Each row is a point. A path goes straight from each point to the next, and from the last back to the first. The post is the endless flat space through its rows: a point in 2 columns, a line in 3, a plane in 4, and so on, so that a path can go around it. Count how often the path circles the post. Going back the other way cancels.
In the rows, 128 means zero.

Post, 2 rows:
[[110 167 140]
 [142 102 123]]
Path (26 x 3):
[[154 150 104]
 [151 180 137]
 [141 158 127]
 [145 132 152]
 [141  91 156]
 [ 88  92 145]
 [116 107 106]
 [153 134  83]
 [160 169 139]
 [123 165 188]
 [ 93 110 175]
 [ 97 135 127]
 [120 113 114]
 [125 164 100]
 [128 209 140]
 [149 122 159]
 [167 127 161]
 [134  98 141]
 [105  97 139]
 [149  82  79]
 [119 160 121]
 [139 141 122]
 [150 138 151]
 [117 133 158]
 [ 91  84 142]
 [116 138  88]]
Times around: 4

Post, 7 rows:
[[ 86 125 112 121 124 159 162 119]
 [ 96 127 150 121 105 132 147 103]
 [143 163 105 158 167 127  69 163]
 [ 81 143 129  95 127 120 164 142]
 [ 85 130 134  95 105 154 135 127]
 [176 130 115 123 154 144 107  92]
 [131 143 152 142 169 141 116 164]]
Path (30 x 8):
[[109 125 174 108 105  86 108 143]
 [108 140 126 143 152 139 101 120]
 [ 91 164 148 159 155 154  94 153]
 [121 144 197 147 132 119 137 136]
 [114 134 106 106  67 112 125 129]
 [144 104 140  97  79 118 142  73]
 [ 73 164  95  97 122 131 145 183]
 [ 99 185 115 137 166 141 137 131]
 [ 80 117 105  96 122 189 133 101]
 [106 109 148 118  82 146  82  89]
 [105 104 161 132  65 154  97 120]
 [106 131  83 100  97 188 143 142]
 [122 161  88 164 164 193  75 170]
 [137 135 169 158 164 165  99 134]
 [116 127 128 141 121 143  54 104]
 [124 113 116 131 148 135 128 156]
 [ 99 119  93  99  86 137 203  89]
 [129 169 138 126 124 117 128 129]
 [ 85 140 147  88 136 129 172  93]
 [107 111 109 136 171 125 171  96]
 [109 103 136 160 153 157 153 144]
 [148 144 118  94 126  91 141 117]
 [100 184 120 162 144 129 142 156]
 [107 142 162 130 139 153 120 136]
 [103 117 152 145 163 175  77 149]
 [115  95 134 120 141 129 172 121]
 [114 124 133 117 154 154 164 158]
 [173 141 151 175 155 145 149 132]
 [128 150 106 142 146 160 125 129]
 [158 116 120  84 121 114 147 143]]
Times around: 3

Post:
[[102 112 144 134 131 133 122 117 146 159 128]
 [ 97  78 116 123 117 142 100 101 142 121 142]
 [146 143 106 119 149  61 129 138 102 152 108]
 [162 166 120 122 147 108 118 180 130 142 134]
 [ 81 114  74 219 127 141 126  96 171 117 154]
 [100 113 158 111 145 128 139  97 130 123 138]
 [154 134 138 124 143 104 152 163 106 155 106]
 [107 121 131 104 120 110 113 141 105 143 128]
 [105 117  95 154 141 105 115 154 152 115 118]
 [ 86 132  83 166 134 159 148  98 172 138 133]]
Path (23 x 11):
[[105 118  93 120 147 144 135 118 136 122 146]
 [ 86 135 141 169 140 181  97  99 164  94 178]
 [121 119  96 114 135 123 102 108 125 111 121]
 [110 136  79 132 147 111  83 136 128 112 143]
 [121 103  74  98 109 159 131 184 120 154 124]
 [109 168 157 106 143 102 170 103 124 191 132]
 [127  96 108 160 105  94  98 171 140 146  93]
 [155 131  93 116 133 117 119 131  83 133 117]
 [ 95 177 128 146 160 135 132  67 157 145 156]
 [ 89 165 130 121 163 117 141  69 141 137 130]
 [132 145 113 116 144  95 110 130  93 154 143]
 [111 135 170  83 139  80 158 110  83 212 113]
 [103 117 156 126 183  86 138 115 171 111 129]
 [ 85  88 132 132 163  95 138 173 120 109 112]
 [139 102 141 126 134 120 161 191 119 146 103]
 [105 128  86 148 113  91 128 133 139 129 128]
 [109 152 107 104 110 118 134 118  93 173 112]
 [110 118  61 106 108 212  93 112 158  91 175]
 [102 119 133 123 145 165 134 126 129 182 143]
 [ 86  75 193 134 121 173 160 140 134 149 139]
 [116 104 113 128 125 107 160 127 160 142  80]
 [113 137 137 138 125 111 114 170 156 149  68]
 [ 81 129 183 113 191 123 197 107 121 135  86]]
Times around: 3

Post, 13 rows:
[[151 121 136 166 118 182 136  97 157 169 107 156 190 110]
 [122 121 111 208 107 156 126 138  75 132 120 154 109 159]
 [134 122 101 146 108 130 167  96 162 132 167 138 140 145]
 [ 76 121  90 123 119  94 120 143 137  78  81 114 130 159]
 [130 120  87 112 118 115 129  69 136 167  99 157  97 127]
 [114 121 145 152  82 122 122 149 142 130  98 104 154 126]
 [114  80 133 167 142 155  83 142 113 130  94 159  83 107]
 [100 144 170 112 115 103 136 136 114 129 153 125 125 110]
 [179 148 156  54 146 112 109 135 108 104 131 139 115 147]
 [142 150 109 140 138 137 126 120 123 125 136 127 125  89]
 [155 108 197 113 153 130 146 167 123 103  90 113  78 105]
 [136 151  82 121 105 170 157 136 114 130 158 102 170 159]
 [133 148 111 146  85 171 137 106 132 120 144 159 132 105]]
Path:
[[116 126 111 121 159 116 138  83 103 140 146 136 135 118]
 [153 153 128  77 108 102  68 106 118 119 128 100 140 143]
 [118 134  90 115 150 145 163 129 134  93  99 124 126 176]
 [158 152 156  88 134 108  87 141 133 136 137 166  84 106]
 [132 125 133  87 110 111 119 117 155 149 112 163 127  88]
 [103  65 159 125 146 148 141 133  92 143  46 133 132 118]
 [108 100 151  70 128  93 124 119 126 114  81 103 117 118]
 [158 132 141 155 154 129  84 110 133 123 123 154 146 105]
 [132 136 168  85 119 160 124 156 131 151 113 111  68 121]
 [227 120 108 107 142 190 132 176 118 136 119 127  52 130]
 [ 87 150  44 157 107 169 164 131 110 118 116 126 132 128]
 [127 111 102 137  75 161 179 144 156 116 112 105 165 141]
 [119  76  99 147  94 121 137 105 150 126  78 112 134 138]
 [ 56 140 127 194  90  89 132 104 106 132 150 113 129 147]
 [ 89 178 163 152  88 204 143 115 125 148 120 130 190 122]
 [127 134 137 135 150 144 116 145  98 126 140 159  94 156]
 [123 113 141 129 180 142 164 169 105 141 111 149  89 132]
 [128 126 100 180 137 145 152 157 125 113 126 104 156 109]]
Times around: 3

Post (17 x 18):
[[106 161 102 124 118 150 158 134 137 146 155 136 102 142 150 142 141 148]
 [109 107 141 154 147 105 115 123 165 117 140 129 159 100 130 148 150 137]
 [115 146 146 137 132 119 178 122 126 178 141 103 134 109 174 146 147 153]
 [124 104  91 136 127 141 169 116  98 159 151 161 166 113  99 128 129  90]
 [145 133 128 158 162 145 117  92 118 119 109 151 119 127 153  92 122 103]
 [105 164 168 154  99 113 172 140 145 145 181 160 119 100 131 137 107  85]
 [151  92  98 108 152 184 144 137  90 119 133 143 166 134 134  88 153 121]
 [ 99 115 157 138 115 122 123  92 158 123 142 109 114 124 142 126  94 158]
 [ 99 104 168 135 122  78 128 135 137  79 129  87 141 146 103 137 108 118]
 [120 110 118  95 133 126 137 147 198 110 110 143 156 136 135 159 125 108]
 [158 156 173 103 116 111 145 109 109  88 137 112 107 128 173 167 109 122]
 [154 159 154 113 119 114 127 119 140 124 143  98  58  86 128  98 115 141]
 [123 138 128 152 165 149  99 124 112 107 138 131 115 124 122  93  83 149]
 [177 155 152 140 158 123 150 104 146 142 168 152 124 124 144 177 104  73]
 [127 127 113 125 142 122 150 138 152 128 127 122 193 142 106 131 162 145]
 [100 101  85  32 144 146 153 133 135 137 136 145 173 155 133 138 162 156]
 [109 130 125 127 148 163 141  92 165 107  98 130 128 109 132 138 129 114]]
Path:
[[150 145 154 157 131 138 118 146 150  90 138  89 158  95 125  90 128 138]
 [114  50 121 141 105 130 136 187 187 107 151 127 174 171 161 125 167 112]
 [180 205 124 110 155 128 178 103 108 122 196 156  89  78 132 182 173 122]
 [ 76 115 125 132 143 128 139 111 136 141 178 116 143 113  97  87  69 141]
 [121 152 115 117 141 122 134 187 134 133 124  67 125 169 124 127 108 136]
 [130 128 117 157 122 168 112 129 134 124 162 162 103 153 150 123 104 127]
 [ 54 103 135 112 120  61 116 152 146 155 105 100 129 101  95  76 122 155]
 [163 111 201 166  82 107 120  88 173 123 142 119 134  94 110  74  81 127]
 [149 146 173 135 123 117 190 109 185 138 119 157 163 125 162 175 126  89]
 [145 202 174 134 143 100 181 118 168 136 102  94 121  97 113 154  71 132]
 [118 100 174 223 140 103 120 123 102 105 115 108 151 100 111 100 159 133]
 [169 137 119 159  70 107 105  97 123 101 123 153  96 145 136 125 144 109]
 [151 179 142 153 109 130 152 112 113 106 137 137 144 138 155 134 135  81]
 [122 121 106 110 105 137 178 110 118 136 148 131 146 114 138 158 103  87]
 [138 134 161 147  91 147 151 121 118 121 155 135 106  86 226 203 124  72]
 [ 92 106 136 107 114 137 148 127 107 159 159 155 167 104 116 127 189 127]
 [138 145 152 135 184 182 121 102  97  88 120 169 127 108 164 105 119 114]
 [163 136 120 121 127 163 145 120 108  97 157 131 113 130 142 127 129 135]
 [136 103  87 113 175 153 160 116 135 170 159 121 126 151 151 110  93 110]
 [134 127 112 169 152 145 132 144 106  86 123 142 105 116 148  85 141 128]
 [173 157 167 172 128 123 141  96 164 117 121 102  71  76  89 120 139 121]
 [166 118 136 104 119 104 145 114 100 107 126 154 116 125 150 164 120 109]
 [117  77 116 156 129 158 159 127 130 104  97  92 173  84 132 137 146 166]
 [100 116  70 122 139 123 168  88  60 140 136 130 131 110 107 136 168 107]
 [140 165 153 115  92 101 177 108 115 137 188 114 126 109 126 163 125 114]
 [147 109 139 139 166 124  85  38 113  95 124 156 128  91 191  97 112 124]
 [153 115 141 148  98 179 176 142 132 142 144 111 190 144 167 123  94 141]
 [ 90 150 164 103 123 136 142  88  97 100  94 138 153  72 157 129 164 107]
 [150 103 136 160 123 166 127  93 127  85  92 127 165 140 149 154 128  87]]
Times around: 1
